Rows are points. Any point is a mix of the corners, with weights that add up to 1. It lies inside the corners' shape when no weight is negative. Is each point inside? If not, which corners have a negative weight?

Corners:
(1): [-24  20]
(2): [-13 -56]
(3): [12 54]
Points:
[ 3 40] => inside
[-17 -10] => inside
[ 7 15] => outside (1)
[10 49] => inside
[  5 -33] => outside (1)
[-31 -34] => outside (3)

Corners:
(1): [16 -5 -2 32  0 11  8 24 12]
(2): [ 28 -13  36 -22  46   1  21 -24   2]
(3): [-12 -18  34   0 -15  25 -16   1  21]
(4): [ 26 -18  28 -31 -30   5   0  48  12]
(5): [-18  -9 -32 -16  18  29 -24 -20  32]
(6): [-54   5  15   9 -31  -7  -7 -35  39]
(7): [ 21 -36 -21  15  30 -22  -7   2 -10]
(8): [-14  16  13 -20  10 -46 -60  30  25]
(9): [-49  -4   5  -7  -4 -11 -28  37  15]
(10): [-10  18  23  -9   9 -14 -12 -10 -16]
Points:
[ -7 -14   3 -15   4   9  -7  -8  14] => outside (1, 8)
[-20   4  18 -10  -2   3 -17   5  17] => outside (7)
[ 14 -16   9  -6  -1   4 -14  29   5] => outside (2, 6)
[-14  -4  15   0  -3 -10 -13   6  12] => outside (5)
[ -9  -5  23 -12   1   1 -16   4  23] => outside (7, 10)
[-29  -6   7  -6   1  -8 -21  22  12] => inside
[-21   1   6  -2  -2 -12 -21  10  11] => outside (2)

Corners:
(1): [ -3  19   3  -3  -9 -10  17 -11   7  18  13 -13   8 -10   3  10 -35 -37
   0 -13]
(2): [-26   0   2   1  -3   2 -22  10   6  -4 -18 -13 -17   7 -14   4   9  12
 -41  -4]
(3): [-14  -4  -8 -18   1 -18   0  20  12  -8 -21 -13 -12   8   5  25  34   3
 -14 -14]
(4): [ -4   9   7   7   5   9  24  14   7  16  -8  -5  -6   3  -7  10 -42 -10
  20  19]
(5): [-21 -10  -1 -19 -18 -13  -2  21  -5  19 -18   5  -2  16 -23  15  17  -3
 -16 -28]
(6): [ -7 -12  15  -9   9 -11  -1  -8 -15 -10  24  23 -12 -16 -18  19  20  14
   4   1]
(7): [ 15   0   9   7  -7  14  18  -8   9  -9  13  10  -5 -16 -24 -14  26  31
   8 -16]
(8): [-27  19  -8 -19 -24 -25  -1  24 -18  -4 -26  22 -23   5  -5  -3  25   2
 -36   1]
(9): [ 27   3  13 -17   3  20 -25  -8 -13  24   2  12  -4 -13  -8  -3  17  16
  -4   1]
(10): [ -6  19 -28   5   5 -42 -10  24  -4 -13 -15  -7  -7  15 -35   1  20 -14
 -35   4]
(11): [ 16 -10  10  22   0   2  -7  15 -18   6  19  -3 -18  13  17  -1 -24 -30
  13  -8]
(12): [ 22   8  18   6   7   5  22 -22   4  -8   2   3   2  38  14  -4 -60 -27
  23  -2]
(13): [ 13   6  -7 -10  -2  29  -4   8  10   3  27  24  -4   5 -15  28  20  -2
   1  -5]
(14): [-23  13 -42 -30  12 -21  -9  28 -20   5  -1   9  -3  15   4   6  13  24
 -34 -16]
(15): [  3 -19  10  -7   7  22  12 -11   1  25  16  21   3 -10  -9   1  20  -1
  -9   7]
(16): [ -2  -6   7 -29  15   9  -1 -18  18  14  29   9 -26  -5 -20 -12  11  -8
  15  -1]
(17): [ -9 -17 -20  13 -23  -7  -2 -18   8   6  -8 -11 -13  -7   5   4 -17  -3
  23  -4]
(18): [ 10  -3   5  16  25  18   6 -20  19   3   3  19   2 -26   2   8 -38 -24
  21 -16]
(19): [-12  -4  11   4  -3  13 -18   2  20  22  16  24   9  -3   2   2  18  14
  17   9]
(20): [-17  13  -8  15   9  12   2 -24 -12  16  -8 -13   7   4  12   7 -15 -22
  23 -22]
(21): [ 17   4  15  17   3  10   3 -19  18  26   8  21 -24   5  -8  20  13  11
  -1 -14]
Points:
[-5  1 -2 -5 -5 -1 -2  8 -2  9  5  3 -9  1 -8  7 13  2 -6 -6] => outside (12, 18)
[-1  2  2 -2  1  5  0 -2  1  9  9  9 -6 -1 -8  5 -4 -5  1 -5] => outside (3)
[  5   2  15   5   9  19   5  -9  -3  11  11  21   2  -8   1  12 -13  -2
   6 -11] => outside (3, 10, 16, 17)
[-12  -1 -10   1  -1   1 -13  13  -7   9  -6   9  -6  -1  -5  19  14   2
 -13  -6] => outside (1, 7, 12, 16)
[  2   5  -3 -10   5  -1  11  -7   4   8   4  10  -7   1  -8   5  -4  -7
   5  -8] => outside (2, 11, 19)
[  1   3  -2  -5  -1   0   6   5  -7   2   6   4  -8   0 -14   1 -11  -6
  -7  -2] => outside (3, 19, 20, 21)
[ 7  6  6 -2  8 10  4 -1  8 12  7  5  1  8 -5  5 -9 -9  3 -9] => outside (6, 8, 17)

Corners:
(1): [ 51  -6  21   3  11 -21  -2  10   5  20 -23 -14  10 -10  28  10  30 -52
 -27 -10]
(2): [ 27  29  22  30  -8  -1 -10  15  36  -5  17  -4   3  47   6 -25  -9  14
  -9   6]
(3): [ -9  -4  43  -7   9  -3  31  23  -5  27  -7 -32   4   8  -2  30 -21  11
  -8  40]
(4): [ 10  33   5   8   3   8 -13   1  28   0  46  -2 -12 -37  -7  -1   0  22
  -8  13]
(5): [-20  -5  46  20 -30  22  18 -11  12 -19   4 -27  -9  60   5  -3  53   6
 -53  -7]
(6): [ 26  31  10  47 -45  -4  -8 -21   4  32   3  -4  -2 -38 -20  58 -15 -24
 -37 -19]
(7): [ 24   2 -25  16 -19 -25  29  39  37 -13  13  12  -2 -25 -15  28   0  18
  28 -59]
(8): [-19  -4   5 -29  26  -1   3  15 -46 -44  16 -31 -18  38  -2  37 -37  13
 -37  -2]
(9): [  8  -2 -40 -33  34  -6  40  13 -46  -6  27  32   3  17  14  42 -10  10
  -6  12]
(10): [ 42  -3   5  15 -48 -10 -23 -12  16 -14  28 -19 -20   7   5 -25 -14  -9
  -9  -8]
(11): [-36   4   6  13 -20  -7  38  19  -4  18  10  12 -35  -4  12 -26  -9   0
 -43   8]
(12): [ -6 -15   8  -5 -26 -49 -33  20   4  11 -27   2 -21  21  16 -22   8 -10
   6  10]
(13): [ 21 -24   7  41 -20  27  -2   8   7  -1 -42  18  48  25   4  36  18  23
 -41  -4]
(14): [  3  16 -57  16  31 -15  41  22  13 -17  -6 -18  15 -17  54  52   4  11
 -20   8]
(15): [ 16  31  20 -52 -29  31  -4 -17 -14  11 -13  16  19  16  -6   9  -2 -13
 -36  19]
(16): [  9  19  39   5 -12  10  36  19   5 -18  17  23 -43  -9  23  10  17  34
 -10 -46]
(17): [  5  22  17  16  -8   2 -15  15 -14   8  25 -17  18 -19  -3  21 -34 -39
   2  41]
(18): [ 38  14  -9  13 -11 -17 -27  35 -60  25 -15   7  -3 -23 -14  -9  15   9
  17  -5]
(19): [ 16  -6   9 -28  36 -31  29  10  -4 -45 -27  38  -1  -4 -20 -14  -4  41
  19  26]
(20): [ -8 -15  15  -4   3 -58   2  -4  -4  -8  -4 -14  40   7  22 -19 -36  11
   2   6]
(21): [  1  36  10 -37   0  32 -22 -49 -16  -8 -17 -47 -17  39  17   4 -13 -31
 -19   9]
Points:
[ -1   3  -7   0   6 -22  19  23  -8   4   2  23  17 -27   8  28 -17   0
 -13   8] => outside (2, 3, 5, 10, 18, 21)
[  9  12   6  -1 -17  13 -17  -4 -28  17 -11 -17   4  23   6  12  -2 -25
 -34  26] => outside (4, 7, 16, 19, 20)
[ 11   9  -1   3 -11   0  -7   2  -7  -5   4 -12   0  15  10  21   1  -6
 -20 -10] => outside (3, 11, 19)
[ 19  -3   4  32 -11 -13  22  24  28   6  12  11 -10 -13   6  10  12   7
  -7   0] => outside (8, 15, 18, 20, 21)
[  3  10  -6  14  -1  -4  13  10  -2  -6  13  -8   4   0   1  13 -13  10
  -9   2] => outside (1, 12, 15, 16)
[ 17   8  10   8 -15  -2  -5   1   3  -8  -8  -6   3  12   1   9  -1  17
 -14  -9] => outside (1, 9, 11, 17)
[  7  -1  25  10 -26  -2   2   6  23   6 -14 -12   9  24  22  -1   8 -10
 -21  -2] => outside (4, 6, 8, 9, 18, 19)
[ -2   4  16   9 -14   0  11   2   2  -5   4  -8  -4  16   6   6   9   2
 -25  -1] => inside

Corners:
(1): [-36  22 -22 -14  31  -7 -24   2  -4 -35 -17 -28  -4   7  21 -14   1   1
 -31   5]
(2): [-22 -18 -28   1   9  24 -19   7  14 -16  11   8 -14  21 -12 -14   3  24
 -10   2]
(3): [ 28 -44  -8 -33 -21  28   9 -22 -21  -9   5   8  -8 -28   7  -3 -27 -19
 -19  25]
(4): [-29  -1  13 -47 -16 -26  13 -22   1  18   7  44  -3  -8  16  -4  14   6
  39  17]
(5): [  1 -25 -24  13  21  -2  18 -11 -15 -23 -21  16 -26  26  18  19   9 -11
  27 -32]
(6): [-10 -24  13 -31 -30  25 -13  29 -18 -20 -15  16   0   0  19   4 -17 -33
 -15  14]
(7): [ -8   1 -21  -9  24 -27 -11  -5  12  -5 -34   2 -31  23  -6  35  19 -20
 -24 -14]
(8): [ 15 -30   3   8   3  -3 -25 -24  21   9  24 -12  10   9  19   1 -19 -19
  -5   6]
(9): [ 16 -46  -4  22  14  21  -9  35  -9 -41 -12  45  -3 -13 -20  30  -6 -39
  -3  19]
(10): [ 21 -41  25 -11  10  12 -20  -6 -27 -45  32  -9 -21 -23   0 -20  -4  16
 -19 -30]
(11): [  1  16 -10   4  -1  16 -28  -4  -5   5  12  29 -21 -13  23 -14  -9 -10
  13  21]
(12): [ 47 -53  -5  26  24  21  35  24  14   5  -9  60  18 -27   5  20 -10 -25
   6 -25]
(13): [ 14  11   0  -5  19  21  15 -30  21 -43 -17  -7   6  21  30  10   5   5
   0   6]
(14): [-24 -21 -13  10  -8 -19 -16  -2  14   5 -18   0  -6   7  17   9  18  -5
 -24  11]
(15): [  0 -25  11 -35   2 -22  -6  17 -14  15 -29  13 -23   0  15   1 -17  12
  24   3]
(16): [ 19 -29 -15 -32 -38  15 -23  15 -14 -45  -9  29  26 -15  27  -4 -28  17
 -14   0]
(17): [ 15 -18  -3  15 -23  -7  26   7  31 -44 -13  17  23  31  29 -10 -23 -25
 -23  27]
(18): [ -1  19  25   7  27 -33  28   1  32  -9  13  -7   0  23  -6  44   2  10
  25 -30]
(19): [ 34   2  21  -4  17  31  14  18  13 -37  13 -24  22  21 -11  -6  18 -12
  23  -2]
(20): [-10  -9  18   5   3 -18 -25  -6 -12 -11 -38 -16  13  37  11 -18 -11  -2
 -24 -16]
(21): [  2   1   3  -5  38 -14 -18  18 -24  24  19   1  -8  35   0   5  29  27
  15 -13]
Points:
[ -7 -15  -3 -16  -5  -2 -13   1  -4  -8  -1   1  -8  11  10  -8  -6   5
  -4   2] => outside (9, 12, 13)
[  5 -20   3 -11   7   2   3   4  -2 -19  -7  11   0   7   7   6  -3  -4
   4  -4] => outside (11, 14)
[  2 -15   4 -13   2   1  -2  -3  -1 -14   0  11  -4   2   9   2   0  -4
   2   1] => inside
[  5 -16  -1 -11   4   1  -1   1   0 -17  -6   8   0   6   9   6  -1  -3
  -3   0] => outside (11)
[  7 -10   1  -7   3  -5   5   2   6 -16  -3   9   0   6  12  12  -4  -5
   0  -1] => outside (2, 20)
[  0 -27  -7  -5   4  10 -19  10  -6 -29  -5 -15  -2  15   1  -6  -3  -6
 -21   1] => outside (4, 11, 12, 13, 18)

Corners:
(1): [ 34  20 -27 -33 -57  16   2  12 -13 -33  -2  -6 -43  22   2 -48  17 -36
 -41  19]
(2): [ -9 -13  -9  30 -17   5 -25  20  -8 -25 -15 -24 -11 -19  20  17 -26 -15
 -16   9]
(3): [-12 -35  -3 -36  19 -34  22  -5 -15  28  17 -24  -2   3 -12 -31  33 -23
  13  16]
(4): [-21  31   6  28   7   3 -11 -25 -20   9  -9  27  17 -28  -8  22   1  -8
  16 -43]
(5): [  0 -24  37   1 -25 -14  43   3 -41 -36  22  29 -49   5  25  24   7 -33
 -29   9]
(6): [-33  38  32   0 -13  17   3 -56  13 -34   8  16 -39 -11  19  40  39 -20
 -12   7]
(7): [  7 -15  -4 -39 -26  11  22 -41   7 -43 -10 -32 -17 -11 -28 -41  -4 -10
  11 -31]
(8): [ 28 -20 -25  31 -21  -2  36  11  11 -23  30 -19   3 -17   3 -35 -17 -31
  33 -23]
(9): [  1  10  20   3  12 -26 -38 -43 -29  26   3  -6  12  19   5  28  23  33
  37 -32]
(10): [-10 -36  22  15 -31  -2 -18 -24 -14  16 -16  18 -12   7  -9   0  32 -22
 -24  39]
(11): [-28  16  23  44  13  19 -33   0 -17  32   9  21  -2 -26  13  51   4  48
  21  -3]
(12): [ 32  19   5  20  12   2 -19   7  13  26  20   0  27 -13 -34 -27 -26  48
 -27  17]
(13): [-47 -41  14   6  27 -33   6   3 -10  -3  -9  16 -24 -24  20 -21 -34  44
  34 -19]
(14): [ -5 -36  22  -3  26   4  16  26  27  -5 -11 -18 -14  -8   1 -27 -37 -30
  -1 -26]
(15): [ -3 -26   5 -18  29 -35 -25   2 -22 -19  15  29  -8  -5  18   2  29 -12
  27 -40]
(16): [-44 -31  16  47   8  -2  24  25  20 -23 -12   2  26 -12  32  27  26 -20
 -21  -2]
(17): [ 12  24  -6   4  -1  21 -14   2  17 -14 -46 -23  28  -1  10  -4  17  -1
   9  15]
(18): [-60 -22  -7  26  20 -29  -7  20  14  32  11   6  22 -20  -7  20 -34  44
  45  27]
(19): [ 15  13 -47   1  16   8   3   2  -5  -8 -28   6 -30  22 -13   0 -19  -7
  -8  14]
(20): [ 28   2 -38 -49  28 -32  14 -11   9 -25 -48  29 -27 -28   9  21  28 -43
   4 -31]
(21): [-45 -32  27 -15  35  18   2 -43   3  -5  25  36  21 -32  35 -10 -11  27
 -27   8]
Points:
[  9  -6 -12   8  -8  -4  -4   7  11 -15  -8 -11  -4  -3  -1 -15  -7  -7
   2  -2] => outside (3, 4, 5, 11, 21)
[-15  -9   8   7   4  -7   3  -3  -1  -3   2   6  -6 -10   3   4  -5   2
   5  -1] => inside
[ -6 -10   6   4   4  -9   1  -4 -10 -10   4  12  -7  -9   9   5   7  -8
   5 -12] => inside
[-1 -6  2  4 -2  1 -2 -7 -3 -8 -3  3 -5 -4  6 -1  9 -1 -8  7] => outside (4, 14, 18)
[-4 -8 -1 -4 13 -6  6 -3  4 -7  0  3 -6 -6  5 -2  0  2  5 -6] => outside (2, 4, 10)
[-19   3  11   5   5  -3 -25 -27 -13  11  10  11  -6  -7  -5   5   1  27
   5   2] => outside (5, 8, 14, 16, 17, 20)
[-11 -12   1   1   3  -7   2  -6  -5  -7  -7   4  -9  -9   7   3   5 -10
   5  -6] => outside (12)
[-13   5   5  13   6   0  -4 -11  -8   1  -3  12   4 -16   1   8   1  -2
   4 -14] => inside
